Each wall is flat, endless, passes through zero and stands at right angles to its row. A trip goes straight from one point to another. List the walls that it crosses, first one first.

Walls:
(1): [ 19 -51  19]
(2): [ 19 -36 -36]
(3): [ 0  7 72]
(4): [ 21 -74 -26]
Trips:
[-80 -10  19] to [ 35 -45 -18] -> 1, 4, 2, 3
[-49 -31  12] to [ 15 -29 -18] -> 2, 3
[ 26   1 -10] to [43 23  6] -> 4, 1, 3, 2
[44  1 19] to [-22  25   4] -> 2, 4, 1
[-26 -86  26] to [44 39 28] -> 2, 4, 1
[-17 -20  22] to [-41  -5 -97] -> 2, 3, 1
[-46 -47 -30] to [11 -7 -1] -> none
[  2 -45 -22] to [-25 -20  89] -> 3, 2, 4

Walls:
(1): [-12 -18  28 -19  15  -9 -27 -16  42]
(2): [  2 -41  -8 -16   4 -27  49 -63  41]
(3): [  7  30  -3  23  21   6  19 -15 -24]
Trips:
[ 23  30 -21   3 -24 -14  25 -55 -22] to [ 45 -80  -4 -24  10  64  -3  -3   9] -> 3, 1
[ 39 -33  69  -1 -17 -50 -31  -3   8] to [-26  19 -21  35  70  25  66 -17 -22] -> 3, 1
[ -3  -7 -19 -21 -28  -4 121  22  -8] to [-31 -29  33 -10   2  15   2  19  21] -> 3, 1
[-41  78  38 -39   0 -13 -18  31  44] to [ -2 -64 -20  -5  49  25   4  15  68] -> 2
[ 40  62 -10 105  12  10 -25 -61  -5] to [-53  49 -22   7 -53  10  12  43 -33] -> none
[-15   7  -5 -16  -4   7 -59 -25 -11] to [-23 -20  17   5  49  64  12  17  -6] -> 3
[ 10 -37  20   9 -30  14  46 -93 -20] to [ 12  25 -39   9 -17 -36 -90 -20   2] -> 1, 3, 2
[ 12 -53  59   8  31 -21 -33 -44 -28] to [-12 -40 -46  -6  -6 -53  29 -16  55] -> none
[ 16 -23  33  20  40 -26 -14  76  -1] to [ 52 -31  -1 -45  16  -1  30  37   0] -> 1, 2

Walls:
(1): [-70 -30 -52  16 -26 -46  12 -21 -30 -33  46  59 -13 -21   3  29  69   5]
(2): [-56 -12 -72  -9 -59  40  24 -39  20  16 -22 -17 -57  10 -27 -25   1  29]
(3): [ 20 -20 -17 -38 -33  -1 -21  36 -10  37 -37 -38  13 -31  10 -37  22 -29]
(4): [-10  -8   8 -44 -25 -47 -23 -14  57 -60 -42  31 -21  16  28 -32   3  34]
(5): [  1 -16  42  12  26 -11  -5 -19   1 -17  19  48  -5 -46  24  25  -7  20]
(6): [  5 -31  22  49  32  84  54  43  25 -42   7  16 -20 -15 -30 -36 -43 -43]
Trips:
[  5 -19 -13  14  52  34   7  -2  51  17 -25 -19 -41  -4  14 -49 -17  -7] to [-11  15 -21 -45  40   1 -48  -2  30  -2   8  19  63  15  24  -2 -27 -79] -> 2, 6
[-17 -49  25  21   3   7 -33  65  23  -8 -36  -3  40  49  40  13  14 -31] to [-26 -39  40  -9 -41  24  12  17  13  10  -4   7 -67  42 -34 -36  10  18] -> 2
[ 22   3 -18  34  58  15   6 -68  50  55 121   4 -44  -4  32  -7 -20 -50] to [  1  25 -40 -54  27  35  88  -7  37 -10  47 -17   2 -56 -51 -46  18 -46] -> 2, 5, 3
[-78 -49  21  27 -67  24  -3 -11  31  -8 -21 -26  10 -28   6 -47  -5  27] to [-24 -55  14 -24   2 -19  25 -25 -21  86   6  47  11  -3 -11  -5  -1  18] -> 5, 6, 4
[ 35  55  22  -1 -19  19 -30  -8  74 -61 -10  18 -38  75  32  48  11 -39] to [ 12 -34 -62  -1  20  42  36 -26 -22 -23  35  -2  17  14  20  20   7  68] -> 2, 1, 5, 4
[ 24  35 -50  19  16 -22   2  72 -64 -24  20  -1 -42  -2  26  -9 -69  13] to [-33   9 -20 106  37  11  40   3  41  35   0   9  39 -18 -35  -7  19   1] -> 1, 2, 5
[-81  25 -12 -17  12  -7  32 -13 -13 -13 -33 -35  47  73 -39  23  37 -10] to [ 44   0  35  50 -11  14  17   2  23  30   5  27 -37 -59  25  53   6  23] -> 5, 2, 6, 1

Walls:
(1): [ -40   23   21  -72    3  -14   -3   24  -10   34   18  -11  -44    5
  -20   44   -7   61   -8   59  -33  -41   24 -110    3   -2   32  -28
   45  -19    4  -14  -62   69   -8   29   42  -70   20   22   11   20
   -5  -44  -98   17   -6    3]
(2): [  2   7 -53  39  -8  10   7 -59 -29 -21 -23  36 -51 -47   2 -18   2 -34
 -25   7   0  71   9  -3  31 -27   2   9 -34  83 -15 -11  58  -8   5 -61
  58 -27 -22  25 -37 -26 -17  17 -22  31   5 -49]
(3): [  3  43   5 -14 -36  74  25 -23  27  45  20 -36  26 -15 -10 -55  26  10
  11  37 -16  30  18  26  19  18 -19 -72  -1 -10  27 -95 -29  38 -21  40
  47 -33 -20   2  23  46  81  60  53 -12  -2  37]
(4): [ -6   4  48 -83  30 -28 -50 -42 -49 -17  75  24 -81 -57  16  32 -10  42
   7  -4  16 -55   9  15  28 -44  -8  -3 -12   4  27  -6  36  25 -31 -67
   9  10  -1   1  -3 -57   5 -44 -50  37 -42 -55]
(5): [-54 -12  -8 -30  32 -29  17  73  55 -41 -20 -73  41  61  24 -11  22 -45
  40  -2 -21 -37  34  -6  24   4 -24  37  36  22 -22 -58   4 -26 -46 -42
 -21   2  -5 -24 -35  -6  12 -42 -27 -89   4  32]
Trips:
[-98  57  34  29 -38 -39 -32  58  69  11  25  11 -30 -44  16  42  23  37
  -2  -6  -9 -46  13  34  24  16 -81 -67   3  13   6  -1 -76  -2   9  57
  61  35  31 -27  28 -45 -14  26  12  23  62 -26] to [ 30   3  50  38 -48  -6 -35  46 -40  57  73  20  -3   4 -11 -11 -13 -57
 -22  47 -22  15  26 -20 -16  74 -65   4   0  80 -19   8  55  32 -22  56
   6  19 -33 -23 -58  12 -90  11 -49  71  25  22] -> 2, 4, 3
[ -4  30  52   2  31 -26 -61  54 -21 -56  22  34 -11  26  95  39 -14  48
  45 -23   9 -58  54 -28 -40 -20 -81 -24  33  57  45   0  30 -55  29  33
 -64 -12 -33 -16  35  28 -20 -63  16 -44   7 -14] to [ 45 -39   8  20  15 -73 -35  25   5 -49  18 -21  25 -55 -20  -6  11  34
 -33  44   1  32 -47  68 -32 -42 -67 -16  52  21 -55  18   6 -26  31 -44
  47  28   0  61   6 -66  15  46   3 -46 -43  82] -> 1, 2
[ 19  -7  -3 -70 -36  -2 -47  51 -40  26  25  -2   1  74 -33  21  34 -11
  69   6 -23 -32  15  24 -63 -18 -18 -51   3  10  50 -57 -31 -63  -3  57
  69   4  35 -12  74 -23   4  -3  33   8 -16 -11] to [-15 -15  39 -79  35 -56 -74 -31  93  48 -36  55   3 -13  91  18 -38  -7
  -1 -22 -34  48  -2   3 -47 -29  14  -3  32   4 -55 -11  46 -13 -30  -5
  71 -37 -23  27 -73  -7 -82  13  -5  46   1   8] -> 3, 2
[ 26 -10  16 -51  45 -15  66  -7  -8 -31  25 -19  18 -38  14 -48  24  -1
   1   9 -36  -9 -31 -25  22 -18  10 -35  38 -13  75 -49 -14   8  41 -35
 -40  74  48  -9  24 -31  81 -30 -12  55 -35  -5] to [ 11   3  -5 -68  47   4  -2 -48  90   5  -6 -16  -2 -85 -34  35  14 -39
   6  -9   2  34   7 -46 -43 -17  17  41  14 -24  72   8  81 -40 -24  16
 -21 -29 -34  48 -12   0 -20  47 -79 -52 -25 -26] -> 2, 3
[ 50  -2 -34  -2  11  -4  71  37  29  -9 -63 -35 -29 -40  27  13 -46 -23
 -57 -46  55 -20  83 -10 -11 -17  20  23 -26 -39 -15 -21   3  97  40  -4
 -77 -65  22  21 -50  50 -40 -33  -9  11 -67  18] to [-13 -10 -58 -35   2 -37 -23  57  12  11  28  93  18 -87 -24  33  35  33
  62   0 -35  61 -41   7  -6  20  -6 -10  19 -81 -91 -33 -48  -2  -1  24
 -16 -12 -86 -26  11  35  24 -43  15  -4   3 -35] -> 5, 3

Walls:
(1): [  1   4  44 -24  23  -3 -40 -36 -65  25  12  64  18 -44  18  -6  -4  -7
 -51  26  -3  31   9  22 -50 -49  19  -7 -39 -13  11  30  10 -20  12  12
  -2   7  26 -83  30   8  -2   0   2  57  41 -42]
(2): [ 47 -45 -66  42 -29   8  43  31  24  57 -21  16  40  39 -50  83 -14  -1
 -38  30 -17 -24  15 -99 -25  46  17 -14  -7  -2  26 -46 -28 -61  23  36
  39 102 -39  67  54 -37 -32  41 -78 -45  22  64]
(3): [ 17  29  -5 -13 -14 -43  30  37 -12  -9 -48  17  31 -47 -16  24   0  21
  65   7  -5 -39 -49  -6 -29  47  -3 -42   9   1 -13  69  65  32  59 -53
  -5 -20 -29   5 -25 -39   6  56  14 -41  44   4]
(4): [  20   18    1  -32 -117    3   81  -11  -26  -33   -6  -18  -26   23
   38  -32    2  -16  112  -13   31  -16   10   42  -44   -6  -47   43
   22   23  -38   -5   34    2    4  -50    5  -27  -91   55  -23   15
   12   29   54   -2  -22   20]
(5): [  11  -22   51   45   54   -3   46    2  -15  -15  -40  -47 -119  -22
  -60   51  -61   13   25  -21   30  -12   -3   38  -27   -7  -19  -29
  -97  -64 -108  -19   19    3   -8   34    8  -26  -13   11  -13   -9
   29    2   21   11  -18  -24]
Trips:
[-25 -73  32 -66  37  19  62  25  20  24  40 -22 -46  14 -55   3  64 -12
 -16  12 -41 -91 -23 -19  10 -39  16  60   4  64 -54 -31  21  47 -80  43
  58 -20  61  -3 -35  19 -40 -24 -11 -42 -44  -8] to [  6 -28  26 -16  16  39  50  44 -41   0  29  48  17   0  22   5  -3  43
  46 -33 -85  47  23 -24  33 -31  52 -25  -5  42  -5 -18  29  17  17 -96
 -56  55   9  42  -7  30  13 -26  43  18 -14 -40] -> 4, 5, 3, 1
[-23  -3   2 -17 -52  -7  47 -55  -4 -64  48 -54 -34   0  10 -96 -25 -10
 -40 -12 -47 -85 -53  11  63   8  62  28  29  51 -43  24  -4 -29 -24 -18
  19  21 -12  18  50 -45  53  43  22  73  85  35] to [ -5  13  22 -18 -38 -26   5   3  35 -62  34 -26 -67  53  17 -32 -29 -12
   9 -19  30 -25  -1  15 -14 -10 -67 -26  63 -55 -55  -2  -3 -59  38 -43
  30 -29 -78 -31 -12 -15 -79  81  34  -8   9 -16] -> 3, 5
[ -2  33   5  -4  69 -19 -15  21  -4  41  59 -13 -47 -52 -32  -7 -95  -6
  11 -48  61  13  41 -15   3 -13 -24  -6 -18  44 -41  57  16 -25  34  37
 -44  10 -13 -55  39 -26 -48  13 -37  -8  52   9] to [-28   1 -21 -27  38 -35   0  -7   7  39  51   9 -16  -6  -4 -86 -37  14
 -30  13  -2  15 -22  53 -75  13  30 -39   1 -47 -38 -27 -10 -11 -48 -34
 -62 -71 -25  29  59  12 -18  20  43   8 -20 -22] -> 3, 4
[ -30    9   94   17   43   10  -10    9  -20  -12   27  -29  -12  -69
   29  -13  -61   47   34   21  -26  -12  -30  -82   14   35   -8  -31
    1  -36   53   -2  -36 -100  -12   26   84    3  -78  -10  -38    0
   24   31   32   -9    9  -13] to [ 25  33  -6 -62   0   5   7  -6  42   4  36  21  34  -9  47 -37  22  58
 -92  55   3  31  -2 -20 -48  -3  41  -3  -7 -16  42  87 -72  -9 -22  50
   8  24   0 -14  87 -17  16  61 -31 -76  -8 -23] -> 5, 3
[ 35 -33  19 -23 -21  63  17  16  -9 -21 -26  23  44 -59  36 -24  22 -23
  53  65  10 -40 -43 -11  15  -6  28 -52 -23 -37  31 -42 -18 -37  20  36
  82  28  54 -23 -68  32  24 -36  99  45  39  14] to [ 52  24  19  31 -31  11 -21 -76  43 -30  18   9  26  -8 -19  -6   4  16
   8 -78  74 -36 -13 -27 -37  13   9 -54  13  -2  10 -21 -50  19   8  20
   5 -26  30 -54  34 -64 -13 -37  34  28  21  53] -> 4, 3
[  -7   73  -10   -8  -11   39   13   48   10  -30 -113   10   42  -14
   21  -33   61   11  -32  -18   16   59   31  -48   -9  -10   27   29
    1  -34  -34   49    5   98  -48   32  -17   11   54   71   79   49
  -26  -61   -8  -91   34   45] to [  36   88   13   53  -35   -8 -103   -6    9  -71   24   95   -8   23
  -74  -28  -85   12  -14    8  -31    9   -2  -41   11    0   31  -22
  -29   23   -2    1   26   51   25   74   32   10   47   56   19    0
   43   35    8  -11   14   22] -> 1, 5

Walls:
(1): [  10  -58   35    2   49  -21   25  -35  -12   16  -90  -18  -11  -37
  -32   28    7   47    6   -6  -12   -5  -26   46    0  -30  -15  -48
  -14   74  -35  -10  -17   14   42   -5  -50   -6 -108   28    9    1
   12   53  -72   -5  -19   17]
(2): [ 13   4   5 -28 -69  -5 -16 -11  -1   2 -30 -18   2  61 -19  13 -24 -31
  28 -21  57 -33 -25   8  10   7 -74 -13 -52  51  30 -46   8  48  29 -16
 -56 -26 -19  -9 -31 -27 -15  25  11 -49  27  15]
(3): [ -6   6 -53  11  15   1  24  15 -11   5 -58  -6 -11  13   9 -60   5  27
 -13 -42  37 -62  29 -10  -3 -36  21  20 -16  33  20  52 -16  37   3 -10
   7  30 -55   5  38 -30 -20  40   1   2  53  64]
(4): [  6  13  85 -18  30  48 -24 -53 -49  34 -25  44  29  16   5  24  24  13
 -29  38  79 -32  -3  16 -12 -13  18   1 -73 -72  16  36  42  34   2 -18
 -67   0 -71 -38  46 -44  20  24  22 -11 -45  70]
(5): [ -1 -32 -58  23  33 -57 -58 -13  32  52  31   2 -48  22 -16  -4   4  -6
 -30  54  54  -6   0 -14   6 -36  22  26 -47   6 -47  60   9   1 -16  28
  22 -13  12   8  18  18 -51  87   0 -16  32  45]
(6): [-18  29  36 103  42  23 -56  57 -66 -26 -13  22   0 -25  -5  12  -6  21
  40 -81 -13 -11  13  46  13 -29  -5 -53   8  -8 -14 -37  21 -46   3   2
  -1 -84   8 -22 -59  35 -31   7 -41 -29   6  35]
(7): [-46  46 -33 -10   0 -21  14 -36  71  21  26 -53 -27  27 -19 -60 -25   6
  19  -6 -39  30  -9   7   8  14  14  10 -38 -19 -23  24 -51   3  -2  -2
  40  53 -28  -9 -87 -10 -21 -17 -36  39   6 -22]
(8): [ 21 -14   1 -13   5 -42 -36  60  -7  36 -12 -20  30   7  -4  20  41  15
   4  19  -6 -36  21   0   0  25 -19  66  -1  62  70  -8   0  -2 -54 -44
  52   9 -48 -21  -4  11  20  13  30  15 -28 -22]
(9): [ 27  -3 -33 -28  -7 -17 -29  23 -22 -10 -37  -5  68  -1 -26  10 -54  -5
  -9  61 -42 -28 -35 -77 -52  54  -5 -30 -22  -4 -39  13 -13  18 -50   8
  22 -27 -49 -11 -53  19  38  46  -5  33  16  30]
(10): [-39  66   1  11  39 -31 -40 -49 -40  28  32 -41 -13 -22 -12   0 -13   9
  29 -15 -34 -42  38   5  37   2  62  39  39  42  23 -45   8  22  -3 -69
 -20 -46  34 -27 -25 -29   0  46 -25  49  -4  -9]
(11): [  7  26 -64 -20  10 -11   6  10  -9 -57 -26  34  13  36 -12 -11  -6 -12
 -24  49  46  29 -29 -61 -34  40 -28  25 -40  42  -9 -17   4 -33 -63 -23
 -21  12   4  13 -10 -40 -47 -27 -31  40  19  21]
Trips:
[ -9  -8  34   5  23  18 -38   3  25  17 -40 -27 -24  39 -17  25 -12  62
 -50 -21  49  12 -19  18  77 -17  15  12  37 -23   2  14  34   7  13 -61
  -8 -81  27 -56  34  38  30 -26   3  40  16  13] to [-27 -32  55  21   9   9 -20  49 -31  -7 -34  57  -8 -20 -44 -30 -57  -4
  15  65   7 -22  79   5  33  -9  22 -51  15  69 -26 -52   3 -22 -10  30
  11  49 -12 -52 -45 -64  11 -43  48  65 -23 -36] -> 5, 9, 11, 4
[-12  20 -10 -13  31 -23  73  15  17  -8 -42  50  86   6 -41  -9 -39 -35
   5  24 -12 -12   2  28   5 -83  41  10 -47 -29 -45 -12 -37 -20  40  26
 -58  28  29  21 -28 -58 -25 -46  32  20 -14 -40] to [ -19  -27   54   -2   35   -1  -19   36  -20  -23  -60   10   24  -80
    5   41   49    8   47  -25   28    9    8  -29  -10   37    7  -12
 -121    2  -69  -37  -36    3    8  -42  -13    1  -25   33   26  -53
  -67  -21  -23  -26   -7   10] -> 3, 2, 6, 7, 9
[ 22  10  -3  19  60  26  15   2  22 -49  33 -61  44 -13  36 -22  -8  33
 -44  -5  -8   3 -31  14  15 -13  18 -58 -14  -1  16  32 -34 -35  -3  54
 -14   5 -49  58 -14  10 -38  19  28 -13  -8 -25] to [ -8 113 -82 -50  23 -19  -9   6   0  46 -54 -48   0  78  64 -16  -4 -67
  41  -5  -4   1 -67   0  21  13 -25  57  40   7  -6  -5  29 -79  38  25
 -30   5   4 -25   1 -28  24 -75 -41  13 -83  11] -> 5, 11, 9, 6, 3, 1, 10, 2, 8
[-57  26 -50 -63  33  26 -25  -8  69 -27 -16 -36  -3 -33 -68 -38 -48 -20
  41 -36  -3 -40  16  44 -11  -6 -36 -42  18  76   1  34 -66  36   2 -54
  19 -17  -3  37 -86  25 -39  32  32  65  12 -42] to [ -67  -73   21   10  -16   22   20  -68  -22  -38  -24  -13   35   -2
   11  -63   -4    8  -26   17  -13   54   39  -19  -14    8  -16    3
   54  -30  -38   -6    4  -34  -17  -12   10  -11   27   35 -111   40
   64    0  -17  -39    8   -8] -> 8, 11, 3, 2, 10, 1
